Rows are points. Examples show where two turns around zero, p and q, send a point. Where does a point land after both, in the order given? Backwards means that the second turn is done in reverse. Each puzzle has new turns, and all numbers are rounded.

Turn p:
-25, 25 => -31, 18
10, -33 => 18, -29
22, -30 => 29, -23
-15, 26 => -21, 21
8, 11 => 5, 13
Turn q:
6, -18 => 14, -12
26, -10 => 27, 5
-32, 28 => -42, 8
Where do these land?
p, then q backwards: 1, -46 => -12, -44
q, then p backwards: 23, 18 => 17, 24
p, then q: -25, 14 => -28, -8
p, then q: 1, 14 => -9, 11

Turn p:
-12, 20, -18, -7 => -23, -9, -14, -9
-24, -10, 64, 17 => 15, -28, 53, 36
-4, -13, -18, -16 => 10, -6, -16, -19
16, -9, 16, -28 => 14, 8, 22, -25
-34, 4, -18, -2 => -11, -31, -20, -1
33, 12, -13, -6 => -9, 33, -5, -14
25, -4, -13, 43 => 4, 33, -19, 34
Turn q:
3, 20, 18, -32 => -24, 19, 29, -1
3, -45, 9, 14 => -3, -47, -12, 2
47, -4, -23, 18 => 45, -15, 15, -24
-19, -6, -5, 27 => 10, -5, -27, 17
-37, 20, 21, -8 => -28, 25, -7, 29
2, 16, -20, -19 => -1, 23, 2, -22
Where do these land?
p, then q backwards: -1, -17, 17, 19 => 8, 12, 14, 23
p, then q: 25, 27, -23, 16 => 4, 40, -21, 7
p, then q: 8, -6, -10, -50 => -35, 8, 23, -30
p, then q: -19, -19, -11, -23 => -9, -18, 5, -31
p, then q: -14, 14, 26, 39 => 18, -17, -18, 40

Turn p:
-17, -9, 9, 33, 32, 3, -19, 18 => -3, -6, 51, -1, -5, -22, 4, 9
36, -11, -5, 6, 21, 31, 24, -22 => 35, 30, -3, 27, 10, -10, -27, -9
20, -18, -26, -38, 17, -26, -8, 20 => 2, 2, -15, -44, 27, -3, -26, 25
6, 7, 6, -26, 32, 30, 2, 12 => 17, -21, 11, 9, 8, 6, -43, 3
9, -25, -17, -17, -37, -30, -35, 21 => 0, -10, -31, -55, -9, -16, 22, 18
-25, -20, -4, -12, -39, -8, 4, -4 => -3, -14, -30, 2, -1, 6, 36, 20
-36, 46, -14, 24, -10, 14, 20, 15 => -49, -4, 7, 36, -34, 11, -6, 5
30, 12, 34, -3, 8, -5, 2, 14 => 20, 7, 17, -20, -11, 26, -13, -19
7, -21, -17, 11, -18, -39, 26, -22 => -8, 43, -21, -5, 20, 4, 31, 10
-28, -5, 2, 27, -9, -1, -37, -38 => -13, -16, 7, 12, 7, -37, 42, -26
-3, 44, 33, -4, 2, 32, 21, -14 => 2, -13, 7, 39, -14, 34, -18, -35
Turn q:
-19, -3, -13, 21, 22, 21, 40, 11 => -5, -36, -1, -1, -17, 6, -19, -40
-12, -2, -2, -34, -7, -8, 10, 8 => 8, 10, -35, -10, -9, -3, 6, -1
25, 8, -17, 26, 36, -22, 23, -21 => -14, -19, 13, 32, 22, -38, -8, -25
-15, 28, -1, -2, 5, 17, -16, -2 => 1, -18, -7, 4, 15, 28, 5, 12
19, 30, 17, -4, -24, 28, -12, 3 => 38, -3, 15, 7, 6, 25, 20, 18
10, -39, -29, 6, -32, -37, -30, 2 => -23, 53, 5, 13, -20, -18, -26, 29
-24, -2, 47, -27, -23, -51, -3, 16 => -22, 38, -24, -21, -17, -3, 60, 2
17, -8, 12, 8, -23, 27, -27, -41 => 20, 26, 35, -11, 34, 18, -13, 12
-1, -11, -14, 5, 45, 25, 16, 26 => -2, -52, -3, -13, -15, -15, -23, -7
Where do these land?
q, then p: 7, -14, 11, 20, 24, 17, -10, 23 => 24, -19, -1, -16, 3, 15, 24, 16
q, then p backwards: 15, 2, 15, 8, -20, 12, -8, -74 => 21, -15, 17, -1, 55, -29, 23, -34
p, then q: -24, -5, 12, 35, -22, -28, -12, -8 => 8, 5, -16, -3, -9, 5, 16, -52
q, then p: 15, 4, -8, 4, -22, 12, -24, 0 => 9, -3, 15, -9, -30, 3, -13, -6
p, then q: -32, -22, 17, -14, -41, -7, 23, 15 => 29, -18, 2, -3, -47, 2, -25, -22
p, then q: 19, -7, 18, -10, 1, -12, -15, 13 => 26, 7, -11, -13, 9, -13, 3, 10
p, then q: 13, -20, -54, -26, 25, -7, 68, 24 => -13, -64, -9, 25, -26, 23, 7, 62
q, then p: -7, -25, -3, -18, -13, -1, -18, -40 => -23, -23, 10, -10, 9, 1, -37, -20
q, then p: -18, 7, -21, 7, 24, -5, 17, 12 => -3, 0, -7, 7, 11, -29, 26, 13
p, then q: -12, 68, -1, 16, 25, 13, -13, 12 => -33, 35, 16, -33, 21, 45, 5, 5
q, then p: 24, 13, 13, -20, 18, 6, -8, 23 => 14, 23, -4, -21, 0, 13, -2, 30
